Each row is a point. Each copy is the shape, with its points in the same order, turned, moved and blurred by noise. Some copies are also mirrored. Which?
In the rows, zero is written as 128.

Shape, 6 rows:
[[122 136 146]
 [116 170 175]
 [127 120 144]
 [ 69  94 139]
 [172 156 194]
 [152 111  91]]
Copy 1, 6 rows:
[[156 129 138]
 [186 160 138]
 [150 109 150]
 [173  82 104]
 [179 160 206]
 [ 97 115 147]]
Copy 1 is: mirrored
Copy 2 (6 x 3):
[[128 136 148]
 [106 135 188]
 [140 136 142]
 [143 195 126]
 [146  90 198]
 [141 103  90]]
Copy 2 is: mirrored

Shape, 7 rows:
[[ 76 132 141]
 [113 181 159]
 [142  72 135]
 [134 120  88]
 [130 124 179]
 [155 104  96]
 [ 86 178 146]]
Copy 1 (7 x 3):
[[ 77 138 118]
 [124 140 174]
 [147 130  59]
 [131  75  98]
 [137 172 117]
 [151  88  86]
 [ 85 136 171]]
Copy 1 is: mirrored
Copy 2:
[[ 64 129 126]
 [ 89 175 162]
 [139  79 121]
 [133 135  84]
 [110 118 173]
 [152 120  93]
 [ 65 173 143]]
Copy 2 is: only turned
Copy 3:
[[ 74 131 119]
 [104 147 165]
 [143 137  61]
 [135  79 105]
 [126 174 107]
 [153  92  88]
 [ 76 132 163]]
Copy 3 is: mirrored
Copy 4:
[[155 152 153]
 [102 178 177]
 [121  71 146]
 [107 117 103]
 [113 118 193]
 [ 95  94 109]
 [128 189 162]]
Copy 4 is: mirrored

Shape:
[[142 154 128 218]
 [112 111 114 142]
 [128 135 142 147]
 [ 75  89 161 108]
 [136 153 148  86]
 [142  93 113 128]
 [123 170 146 116]
 [153 140 110 190]
 [191 144  80  93]
 [173 143 137 117]]
Copy 1 (10 x 4):
[[230 131 125 180]
 [162  92 114 131]
 [156 119 127 159]
 [121  76 165 120]
 [102 139 117 142]
 [140  77  89 148]
 [132 156 128 145]
 [203 119  95 175]
 [119 133  36 144]
 [123 129  91 180]]
Copy 1 is: mirrored
Copy 2:
[[ 67 173 145 158]
 [130 114 113 135]
 [117 138 136 120]
 [172  86 150 126]
 [157 148 128  75]
 [114 101 105 103]
 [153 168 134 100]
 [ 72 161 115 144]
 [107 154  54  62]
 [107 149 115  69]]
Copy 2 is: mirrored
Copy 3 (10 x 4):
[[147 221 158 190]
 [123 168 134 119]
 [140 156 159 148]
 [ 98 129 178  86]
 [145  94 148 148]
 [156 156 128 102]
 [128 118 152 171]
 [159 202 134 168]
 [190 122  80 150]
 [179 128 139 153]]
Copy 3 is: mirrored

Shape (10 x 6):
[[126 129 117 145 162  84]
 [120 158  83 132  94  99]
 [ 54  81 137 164 165 130]
 [153 144 161 120 139 122]
 [117 110 174 148 167 163]
 [135 113  57 125 129 110]
 [136 200  18 117 175 162]
 [139 133 124 187 123 110]
 [110 118 124 110 147 128]
 [129 130 115 176 126 135]]
Copy 1:
[[101 144 119 193 145 111]
 [116 185  99 143 106  89]
 [ 84  85  92 149 203  70]
 [125 140 155 147 142 139]
 [135  93 136 144 198 123]
 [121 146  61 168 100 110]
 [132 217  24 147 154 173]
 [146 151 129 188 154  81]
 [100 119 108 134 141 126]
 [152 142 111 159 157  88]]
Copy 1 is: mirrored
Copy 2:
[[108 111 114 146 147  79]
 [134 142  86 132  81  85]
 [ 50  84 126 142 130 160]
 [143 140 159 121 144 103]
 [109 121 168 138 162 163]
 [148  93  63 131 113 104]
 [163 182   7 140 160 126]
 [131 121 134 185 111 103]
 [118 115 118 107 137 124]
 [130 125 118 174 112 130]]
Copy 2 is: only turned

Shape (11 x 6):
[[144 159  99 162 171 109]
 [ 85  89 118 105 145 105]
 [103 136 201 164 174 112]
 [110 107 141 130 194 106]
 [129 121 119 144 101 148]
 [119 189 107  98 137  91]
 [138 136 133 138 162 104]
 [105 125 187 169 100 178]
 [ 91 154 108  75 116 164]
 [183 178 151  73 102 123]
 [178 199 121  84 130 151]]
Copy 1, 11 rows:
[[168 173 108 165 137  95]
 [ 87 106 128 154 159 121]
 [123 158 201 183 106 128]
 [128 132 167 169 169 110]
 [134 121  95 145 102 140]
 [110 183 104 111 134  67]
 [151 146 142 154 138  95]
 [124 126 143 155  65 188]
 [ 88 156  94  87 137 154]
 [145 138 125  60  78  86]
 [170 172 108  59 105 106]]
Copy 1 is: only turned
Copy 2 (11 x 6):
[[120 182 167 135 138  91]
 [ 77 115  94 113 135 116]
 [128  93 156 200 176 108]
 [ 86 115 153 135 172  95]
 [133 139 132 124  99 161]
 [155 182 100 114 149  94]
 [128 135 153 127 145 100]
 [142 106 144 187 121 197]
 [124 176  75 100 147 174]
 [214 158 130  78 155 142]
 [187 192 144  89 169 145]]
Copy 2 is: mirrored

Shape:
[[107 173 183 183 188  63 116  78]
 [103 155 139 148 134 135 124  97]
 [136 133  79 173 120 124  78  90]
 [123 148 136  98 127 156 140 118]
 [175 133 116 140  92 119  40 145]
 [142 147 151 143 129 116 107 168]
 [193 147  77 106 142 137 138 147]
 [168 109 122 125 138 143 125 128]
 [119 151 143 141 147 122  88 153]
 [ 46 157  75 160 134  54 107  89]
 [169 197 163 150 119 109  63 133]
 [116 131 128  68 161 126 116  98]
 [132 114 127 139 120 103 171 135]
 [103 114 148 128 200 209 121 149]]
Copy 1 (14 x 8):
[[112 182 165 173 216  85 134 108]
 [100 153 113 167 149 142 136 117]
 [130 118  76 184 146 131  73  93]
 [103 133 108 123 124 164 153 127]
 [152 114 135 142 101 151  38 100]
 [140 138 153 142 120 140 107 154]
 [184 105  80 100 132 155 126 142]
 [147  86 118 135 127 149 134 121]
 [114 138 146 144 146 146  93 150]
 [ 63 169  59 168 167  59  86 134]
 [160 182 163 139 138 156  71 104]
 [ 82 114 110  90 158 142 136 112]
 [133 119 112 146 110  98 161 144]
 [ 85  84 140 160 173 210 157 173]]
Copy 1 is: only turned
Copy 2 (14 x 8):
[[118 203 176 206 185  98 148  67]
 [100 161 132 159 149 158 128  82]
 [151 110 101 148 165 127 107  57]
 [105 167 139 109 132 182 128 106]
 [176 127 116 129 122 126  42  97]
 [148 164 138 157 126 138 103 137]
 [191 163 107  81 147 167 136 119]
 [166 130 155 117 138 166 125 110]
 [128 162 135 163 158 144  90 132]
 [ 73 142  82 155 192  64 146  74]
 [168 203 129 169 124 130  60  86]
 [104 164 162  82 178 154 119 102]
 [132 149 144 125 118 132 175 126]
 [113 133 167 154 191 236 121 149]]
Copy 2 is: only turned

Shape:
[[153 175 109  87 126 106 146 147  91]
 [142 131 122 163 153 145 102 109  74]
 [158 153 118 129 122 160 206 134 158]
 [175 179 106  92  90 164 139 183 129]
 [146 115  62 130 141 115 105 126  84]
 [123  90 143 142 148 124  84  57 128]
 [112 121 109  81 120 157 144 166  82]
 [128  66 164 186 103 103 122  89 121]
 [ 90 127 165 174 123 120 152 155 193]
 [136 214  97 115  84 160 171 160 116]
 [160 160  72 129 113 144 101 139  99]
 [114 104 106 145 113 125 122  61 117]]
Copy 1 (12 x 9):
[[113 186  88 100 134 105 143 138 115]
 [127 116 127 130 146 160 107 103  63]
 [154 171 131 154 146 141 211 138 142]
 [139 183 104 102 100 157 160 192 121]
 [130 115  67 137 134 141 101 122 106]
 [142  76 162 124 120 125 106  61 112]
 [ 95 112  91  79 135 143 169 152 111]
 [136  69 162 176 110  90 141  94  72]
 [105 117 211 176 147 109 164 156 150]
 [ 90 213 102 133 112 161 187 165 123]
 [124 161  87 130 108 168 106 142 106]
 [114  94 124 147 102 133 135  70 116]]
Copy 1 is: only turned
Copy 2, 12 rows:
[[147 165 121  80  86 119 157 157 141]
 [146 127 135 137 138 151 119 122  91]
 [ 91 171 191  95  96 167 178 107 166]
 [132 182 172  97  56 175 129 167 161]
 [125  95 125 103  93 143 129 133  92]
 [135  73 140 149 148 134 107  67 150]
 [128 133 106 102 104 200 155 174 160]
 [116  69 162 194 131 121 149  90 157]
 [ 58 135 195 154 152 126 130 133 214]
 [100 218 136 112  57 165 148 150 146]
 [133 150 133 115  62 147 100 141 108]
 [109 103 110 149 105 144 130  76 135]]
Copy 2 is: mirrored
Copy 3, 12 rows:
[[126 125  81 118 106 102 167 156  82]
 [126  89 113 196 121 147 127 110  93]
 [163 133 112 110 128 160 213 141 164]
 [169 145  84  82 124 156 151 179 102]
 [154 113  83 157 122 113 131  77  80]
 [ 89  76 148 155 123 137 113  61 133]
 [159 124 139 105 131 125 171 127  48]
 [133  90 172 168  55 137 127  74 156]
 [142 171 189 150 117 123 144 129 192]
 [144 185  79 114 111 172 186 172  97]
 [151 133  69 137 124 150 120 123  90]
 [106 112 126 149  95 152 146  51 121]]
Copy 3 is: mirrored
Copy 4, 12 rows:
[[118 158  85  80 103 126 195 137 104]
 [106 100 102 148 146 134 142 106  60]
 [ 84 160 135 127 127 200 209 144 149]
 [127 197  88  83 114 194 161 163 108]
 [115  85  54 113 137 130 156 127 108]
 [123  75 146 136 148 122 126  77 121]
 [ 85 121 101  59 123 147 159 172  95]
 [134  54 168 172 110 135 131 130 109]
 [106 162 187 170 136 130 133 176 168]
 [ 78 211  93 102  77 178 167 139 106]
 [112 145  57 121 128 169 138 114  96]
 [ 93  72 137 141 111 149 135  92 133]]
Copy 4 is: only turned

Shape:
[[135  93 146 102 164  63 144 168 121 159  86]
 [136 147 131  75 106 109  77  86 120 110 202]
 [168 124 144 144 143 111 190 144 159 162 169]
 [141 152 138 195 167  86 119 120 120 109 181]
 [113 128 167 154 182 136 179 108  83 138 175]
 [ 80 116 100 109  92 110 102 120 131  95 213]
 [118  73 148 132 158 114 111 136 145 134  96]
 [135 194 135 161 122  98 178 130 137  90 156]
 [102 119 130 124 164 134 109 144 109 211 119]
 [114  84 162  92 139  94 105 195 118 155 126]
 [100 137 183 117  80 123 108  87 125 145 202]
 [158 114 141 110 172 134 116 169 136 108 101]
 [155 103 102 175 102  82 161 125  84  97 149]
 [103  62 119  97 142 119 108 171 138 147  47]
 [156 136 168 164  95 171 128 141  96  92 172]]
Copy 1, 15 rows:
[[150  73 106  87 159  82 137 171 111 162  97]
 [119 129 112  88 101 129 106  79 127 114 209]
 [149 104 119 135 142 123 206 138 151 181 145]
 [156 131 132 186 138  95 166 111  96  86 148]
 [112 137 152 140 172 141 204 116  63 143 154]
 [ 77 108  88 128  66 123 138 118 107 101 196]
 [109  63 124 123 142 124 112 136 119 115  85]
 [123 175 126 144  90  94 206 123 132 117 134]
 [104 119  83 137 185 135  97 149 103 173 130]
 [127  69 113  98 130 119  91 190 110 150 135]
 [ 84 138 177 125  90 138 120  94 106 157 202]
 [154  94  97  97 141 146 128 162 145 102  92]
 [164  93  87 153  71 118 188 105  74 132 127]
 [102  58  74  94 136 142  89 156 122 148  51]
 [150 152 154 150  68 181 153 133 104 122 139]]
Copy 1 is: only turned
Copy 2, 15 rows:
[[ 94 101 163  75 128  93  94 132 139 173 103]
 [187 126 166 130 152  60 148 153 107  73 184]
 [152 142 157  94  81 128 116  90 162 173 175]
 [132 155 161 156 108 110  70  75 103 113 191]
 [118 127 191 137 133 158 160  78  81 151 183]
 [134 102 132 155 119  87 147 177 103  68 207]
 [104  84 159 137 152 129 100 125 151 144 107]
 [116 180 178 110  71 110 120  76 121  88 174]
 [102 138 120 132 167 120 128 144 125 203 122]
 [106 100 163  88 145 106  91 188 129 178 135]
 [150 137 202 172 131  76 179 155 129 112 183]
 [125 123 150  79 156 154  69 130 140 123 122]
 [150 109 157 133  49 127 108 105  81 109 135]
 [ 74  69 123 105 147 135 104 171 159 147  67]
 [177 157 201 138 108 177 126 152 105  94 173]]
Copy 2 is: mirrored

Shape:
[[ 95 102 132 125  88  84 150 148 108 178 137]
 [111 115 106  89 133  97 133  77  96 122 113]
 [112 178 125 111 152  94 107  79 112  95 137]
 [ 90 141 139 125 150 159 126 100 104 143 110]
 [135 177 146 122 152  78 108  66 140 154 124]
 [ 96 101 116 190 132  79 109 129  77 163 145]
 [109 126  99 130 101 108 117 121 117 166 180]
 [ 84 151 164 114 149  78  99  78 135  89 137]
 [168 122 107 198  89  87  98 147 103  89 115]
 [205  89 129 178 131  89  66 155  95  91 139]
 [201  90 111 175 150 103 120 190 125  85 133]
 [162  96 167 120 101 118 120 156  52  82 133]
 [102 132 114 115 116  85 130 178  69 167 137]
 [106 140 130  93 148 124  72 101 131 116  94]]
Copy 1, 14 rows:
[[101 135 151 123  88  93 182 160  90 161 131]
 [109 135 123  86 126 110 154  83  68 120 141]
 [117 179 115 119 157  89 115  85  93  88 157]
 [ 90 160 160 128 153 154 139  95  94 129 139]
 [135 176 148 115 154  62 117  80 119 123 119]
 [104 111 142 187 121  79 146 123  59 177 143]
 [106 152 120 132  94  98 141 128 107 171 171]
 [ 79 155 134 116 155  70 100 108  99  75 146]
 [164 107  92 203  73 102 120 117  80 103 117]
 [185  71  94 181 113 112  71 135  88 128 127]
 [186  71  74 181 132 131 124 158 113 112 135]
 [165  96 140 128  98 149 110 159  42  92 155]
 [127 156 125 133 110 113 162 177  49 170 135]
 [ 89 163 115 109 145 133  92  96 102 110 103]]
Copy 1 is: only turned
Copy 2, 14 rows:
[[ 99 113 128 136 115  84 151 152 128 193 149]
 [101 100  96  79 116 117 148  91  96 142 127]
 [103 156 109 100  93 114 132  70  57 105 120]
 [ 87 130 151 120 150 166 116  93  98 138 130]
 [136 161 135  89  74 119 128  58  83 157  95]
 [120 100 140 188 111  86 151 107  66 179 138]
 [124 133 116 140  88 100 121 115 109 167 181]
 [ 75 135 151 105  62 110 151  77  84 110 112]
 [187 123 127 181 136  46 156 114 106 105 119]
 [223  92 129 162 106  81 153 141  67  90 113]
 [204 115 105 175 122 115 197 165  91 101 110]
 [150  80 156 107 150  74 156 169  79  95 152]
 [102 136 118 140 136  83 127 164  80 188 148]
 [105 107 126 111 105 146  91  94  99 109  95]]
Copy 2 is: mirrored
Copy 3 (14 x 11):
[[ 88 119 147 122  86  98 163 184 110 173 119]
 [ 96  96 119  99 136  93 126 127  79 128  91]
 [103 154 126 112 159  68 109  91 104  99 107]
 [ 71 147 138 130 169 141 145 134  87 113 116]
 [107 160 156  95 161  76 133  80 125 149  96]
 [ 90 108 142 195 141  69 154 167 117 170 111]
 [102 122 113 135 116  99 130 138 119 180 158]
 [ 74 140 164 102 140  60 116  97 128  86 109]
 [169 117 142 204 106 100 123 133 145 120  90]
 [188  87 183 202 139 101  82 140 145 132 109]
 [212  94 153 170 142 115 122 181 165 105 123]
 [154 100 188 164 103 116 103 164  65  90 124]
 [111 147 128 133 112  78 125 207  89 169 126]
 [ 86 140 143 106 155 125  82 119 120 117  89]]
Copy 3 is: only turned
Copy 4:
[[119 121 127 126  84  93 133 140 112 184 129]
 [117 125  88  97 143 113 134  86  89 129 105]
 [117 161  87 142 148 127 111  70 127  90 115]
 [ 94 148 138 134 165 162 129 114 107 141 115]
 [134 167  96 124 148 117 110  62 169 142  97]
 [155 121 116 184 143  92 107 123  97 186 152]
 [120 160 113 114 123  89  96 136 113 160 157]
 [ 97 122 119 154 143 107 100  61 149  86 110]
 [207 155 111 184 132  83 119 162 100 107 103]
 [249 113 125 154 155 101 106 153 127  95 138]
 [224 112  93 156 153 115 152 192 147  95 143]
 [195 112 158 131 105 136 155 131  80  85 142]
 [140 121  98 139  75 141 109 137  96 172 150]
 [117 122 117 114 160 146  84 105 127 102  79]]
Copy 4 is: mirrored

Shape:
[[147 149 118 125 102 104 135  90 174 158 113 108]
 [139 129 144 138 113 115 108  76 116 138 126 114]
 [150 132 148 111 137 100 130 152 153  60 167 111]
 [137 138 155 113 140 171 130 157 122  28 118 111]
 [183 135 125 112 120 115 107 166 155 144 120 249]
 [169  95 125 119 109 108 101 172 165 158  74 114]
 [143 124 112 177 118 115 113  59 175 135 156 102]
 [131 136 154 170 108 103 110 172 139 110 170 154]
 [130 146 149 116 167 116  97 172 173 115 160 102]
 [136 139 112 137 161 112 145 134 145  89 111 120]
 [111  73 163 117 104 126 116 115 174 153 170 147]
 [130  60 113 111 109 116  92 108 112 155 156 154]
 [135  83 107 112 108 146 112 171 103 161 168  94]
 [118 106  76 115 125 119 132 123  82 162 104 115]
 [124 145 126 112 112 116  93 154 172  90 134 151]]
Copy 1, 15 rows:
[[149 114  97 110 182 128  88 116 125 126 113  75]
 [122 102 138 130 170 162 124 121 142 125 110  98]
 [153 106 119 110  62 130 126 118 138 146 138  87]
 [102 111 148 101  39 170  67 118 133 151 139 134]
 [170  85 125 105 132  55 122  81 101 117  76 199]
 [191 169 129 132 154 124  87 134  95 158  87 134]
 [160  76 115 101 184 163 127 152 163 145 146  85]
 [156  89 160 134  95  83 130 139 167 141 111 116]
 [183 137 164 110  94 108 104 100 150 133 174 104]
 [138 133  94  97 104 135  97 133 155 131 142 129]
 [152  96 177 107 146 107 150 159  83 119 119  83]
 [147 100 149 149 157 138 172 149  79 124 125 130]
 [135 123 150 182 137 112 127 151  85 185 153 118]
 [111 144 100 179 164 140 117 150 110 125 138 150]
 [174  82 141 117  89 118  86 113 128 106 122 118]]
Copy 1 is: only turned
Copy 2, 15 rows:
[[154 147 109 132  73 147 142 159 154  97 117 157]
 [158 130 122 155  87 146 112 127 143 128 127 111]
 [141 152 160  93 138  76 143 150 160 155 141 120]
 [117 190 147 139 199 102 150 110 150 170 153 117]
 [109  79 118 124 118  62 152  95 101  41 178 149]
 [145  96  99 148 155 113 164 166 149  68  98 133]
 [164 104 110 140  69 148 110 143 185 156 131 163]
 [102  96 155  90 129 109 119 109 178 115 142 113]
 [135 139 178 115 154  87 105 159 164 119 114 157]
 [117 156 113 124 129  94 136 128 138 152 105 152]
 [162  68 185 117 116 157 154 136 127 120 137 150]
 [185  65 126 120 125 147 119 117  96 124 133 115]
 [155  98 125  90 179 167  99 169 120 109 128 112]
 [148 133  76 118 133 163 109 129  85 116  88 113]
 [154 135 145 106 143  91 147  99 166 104 133 148]]
Copy 2 is: only turned
Copy 3:
[[110 152 138 172 115 162 115 115 134 164 103 131]
 [114 118 130 152 130 152  96 128 133 141 152 100]
 [111 164  71 114  90 108 118 102 113  81 120 121]
 [144 125  58 112 147  94 132 147  99  57 104 120]
 [ 81  91 176 115  33 114 168 158  84 120 120 167]
 [132 139 159 111 100 109 143 119  83 180  81  96]
 [141 132 117 202 104 142 100  83 148 150 155 123]
 [ 98 126  85 119  83 111 133 105  72 134 171 145]
 [108 178  75 134  86 100 171 125 114 127 134  97]
 [132 121  86 118 114 133 150 108 146 118 102 132]
 [ 75 148 164 168 122  87 132  84 100 123 162 114]
 [109 125 189 116 114  89 107 110 135 136 178 114]
 [148 185 159  91 140  99 136 117 102 144 179 120]
 [138 128 163  83 158 137 131 130 160 165 143 132]
 [ 96 138  96 137  88  80 127 141 110 128 114 146]]
Copy 3 is: mirrored
